Rows are points. Each copy is the shape, with its points in the same order, turned, moved and blurred by noise. Is it also mirrored, or only turned?

Shape:
[[ 13.3  -8.0]
 [-23.6  40.8]
 [ -0.6  -5.2]
 [  0.9  11.3]
 [-18.3   8.6]
 [-29.7  -1.9]
 [ -7.4   7.0]
 [  5.7  -3.1]]
Copy 1:
[[ 12.3  -9.5]
 [-37.6  25.7]
 [  9.0   3.9]
 [ -7.3   2.2]
 [ -6.3  21.6]
 [  4.9  33.9]
 [ -3.9  10.2]
 [  6.9  -1.6]]
Copy 1 is: mirrored
Copy 2 (8 x 2):
[[  5.9   7.1]
 [-46.7 -21.4]
 [  1.7  -5.9]
 [-13.2   0.7]
 [-13.1 -21.6]
 [ -5.2 -35.6]
 [-10.7  -8.3]
 [ -0.5   2.4]]
Copy 2 is: only turned
Copy 3, 8 rows:
[[ 12.7  -7.9]
 [-47.8 -15.6]
 [  1.1   0.5]
 [ -9.5 -15.5]
 [-21.2   5.5]
 [-20.3  19.4]
 [-13.7   0.2]
 [  3.2  -2.5]]
Copy 3 is: mirrored

Shape:
[[ 29.3   1.8  19.0]
 [  0.7   6.4 -23.7]
 [-29.5  -1.1   6.4]
 [  9.6 -16.3   8.1]
 [ -4.1 -18.6 -12.8]
 [  2.0  -8.4  17.9]
 [  1.0  20.5  39.6]
 [-25.3   9.3 -11.8]
 [ -2.3  14.0 -10.1]]
Copy 1, 9 rows:
[[ 10.0 -24.6  20.4]
 [ -5.5  -5.3 -22.9]
 [-19.5  25.5   7.0]
 [ 14.6   0.6  10.4]
 [ 12.3  14.4 -11.2]
 [  1.4   3.9  19.4]
 [-22.8 -12.7  40.0]
 [-23.2  15.7 -13.7]
 [-15.3  -7.3  -9.0]]
Copy 1 is: mirrored
Copy 2:
[[ 12.0  24.5 -10.0]
 [ 19.8  -7.3  22.3]
 [-20.3 -16.9  12.3]
 [  6.8   1.0 -12.4]
 [ 11.7 -18.4   1.0]
 [ -8.1   2.5 -12.9]
 [-27.4  31.7  -3.7]
 [-10.5 -14.4  22.1]
 [  5.0   5.8  19.3]]
Copy 2 is: mirrored
Copy 3, 9 rows:
[[ 29.5   5.1   6.0]
 [-16.0  -4.2 -18.9]
 [-30.8  25.2  15.6]
 [ -0.7  -1.4  16.3]
 [-21.5 -10.9   9.1]
 [  2.9   6.4  19.9]
 [ 20.6  43.6  11.2]
 [-33.4  21.6  -4.3]
 [-12.2  12.4 -12.7]]
Copy 3 is: only turned
Copy 4:
[[ -3.5  33.8   4.7]
 [ 20.3 -11.7   7.8]
 [ -9.0 -22.3 -20.0]
 [  7.3  15.8 -16.4]
 [ 20.7  -3.7 -18.4]
 [ -7.2  12.1 -14.9]
 [-37.9  14.7   2.7]
 [  1.5 -28.8  -3.4]
 [  6.0 -10.4  10.0]]
Copy 4 is: mirrored

Shape, 12 rows:
[[ 30.2  -7.1 -18.0  -3.5 -17.1  12.6]
 [-15.4  -8.1  28.1  21.0   7.3   3.7]
 [ -3.5 -20.0  -3.5  23.1 -11.3  -9.4]
 [-14.4  -7.5  29.3  -1.4 -34.9  20.9]
 [ -0.6 -14.8  12.6 -19.5  -2.5  -8.5]
 [ 25.6 -18.1  19.9  22.1   6.6  28.0]
 [-20.9 -11.4   4.1  -3.8   4.7 -21.0]
 [ -1.6  -6.7 -13.9   9.9 -14.3   7.2]
 [ 17.8 -15.3  16.6   1.5  -9.8  -0.5]
 [-11.0  23.7  -5.6  17.1   9.3 -25.4]
 [  6.2  23.7 -20.1 -19.7 -29.0   6.0]
 [  8.7  13.1  -3.7  -1.8  -3.2  23.7]]
Copy 1, 12 rows:
[[ 39.1  -0.6  -4.9 -32.3   3.2   4.9]
 [ 18.7   3.5   7.4  35.4   3.5  -0.5]
 [ 27.3  13.0   5.2  10.8 -11.4 -20.8]
 [ 28.0   3.0  17.2  18.6 -27.1  34.2]
 [  9.2  -5.6  27.5  -5.0  -3.0   0.8]
 [ 53.0  -3.7   7.7  12.9  24.6  13.2]
 [ -6.4  -2.6  18.5   8.5  -7.9 -17.7]
 [ 28.8   2.2 -12.8  -4.6 -10.6  -2.5]
 [ 35.1   7.1  22.8  -1.2   5.6   3.6]
 [-14.7  20.8  -9.3   4.0   8.7 -16.9]
 [  7.8   6.2 -10.2 -35.6 -16.8  22.7]
 [ 22.1  -6.2 -10.8  -8.2   7.9  21.2]]
Copy 1 is: only turned
Copy 2:
[[-11.4 -12.2 -14.8  -2.1  -8.1 -21.8]
 [-13.7  19.7  12.1  34.0  31.4  11.2]
 [  3.9   7.6 -14.4  30.8   2.9   4.1]
 [-37.8 -17.4  10.1  25.6   4.1  26.5]
 [  0.6  -6.3  27.1  15.8   6.4  -3.6]
 [-31.5   0.1  -8.6  28.0  32.4 -25.0]
 [ 19.6   8.7  17.6  19.3   8.9  14.4]
 [ -5.8   1.1 -16.7   9.1   2.3   8.1]
 [-16.7  -0.6   9.5  26.3   1.9 -15.6]
 [  7.1  46.3   5.3   2.6   1.2  10.6]
 [-15.6  -1.7  -0.5 -28.2 -20.7   5.3]
 [-24.0   3.3  -3.7 -11.0  13.4  -3.6]]
Copy 2 is: mirrored
Copy 3:
[[-20.8 -10.2  22.8  -6.7 -22.0  11.1]
 [ 34.4   2.2   8.9   1.9  20.3 -10.2]
 [ 15.4 -20.6  -7.5  10.6  -3.3  -0.4]
 [ 14.4 -13.0  35.8  13.4   2.6 -36.6]
 [ -6.0   6.2  14.7  23.6  16.7  -1.8]
 [ 23.8 -10.2  34.8 -17.8   7.0  17.5]
 [  2.8   3.4 -14.2  21.8  20.7  -8.6]
 [ -1.9 -14.3   0.6  -5.2  -8.1 -10.1]
 [  8.7  -3.9  24.6  13.5   1.1   7.5]
 [ 12.9  26.6 -29.0   1.1  -6.4  -7.8]
 [-31.7  12.4  10.0   0.2 -25.2 -23.9]
 [ -7.3   8.9  19.8 -19.2  -5.5 -10.9]]
Copy 3 is: mirrored
Copy 4 (12 x 6):
[[ 30.1  23.2  -1.1  -7.1   5.4 -14.6]
 [ -7.1  -9.8 -13.8  17.7 -33.0  11.2]
 [  6.1  -5.1  -8.9  -6.0 -30.2 -20.6]
 [ -1.1  35.4  -9.4  -2.8 -40.3  19.6]
 [ -6.0   3.5  17.6  -9.1 -11.7   8.1]
 [ 36.4  -1.7  -8.0  24.7 -19.8  10.5]
 [-23.7 -11.5   4.5 -11.4 -18.1  -5.5]
 [  9.5   9.2 -18.2 -11.9 -12.1 -13.7]
 [ 13.7  10.0  12.8   6.9 -19.8  -1.6]
 [-29.8  -5.0 -16.4  14.1  -0.6 -27.9]
 [ -5.4  43.7 -10.4 -13.2  14.2 -14.4]
 [  8.8  18.4 -19.2   7.4   7.4   4.9]]
Copy 4 is: only turned
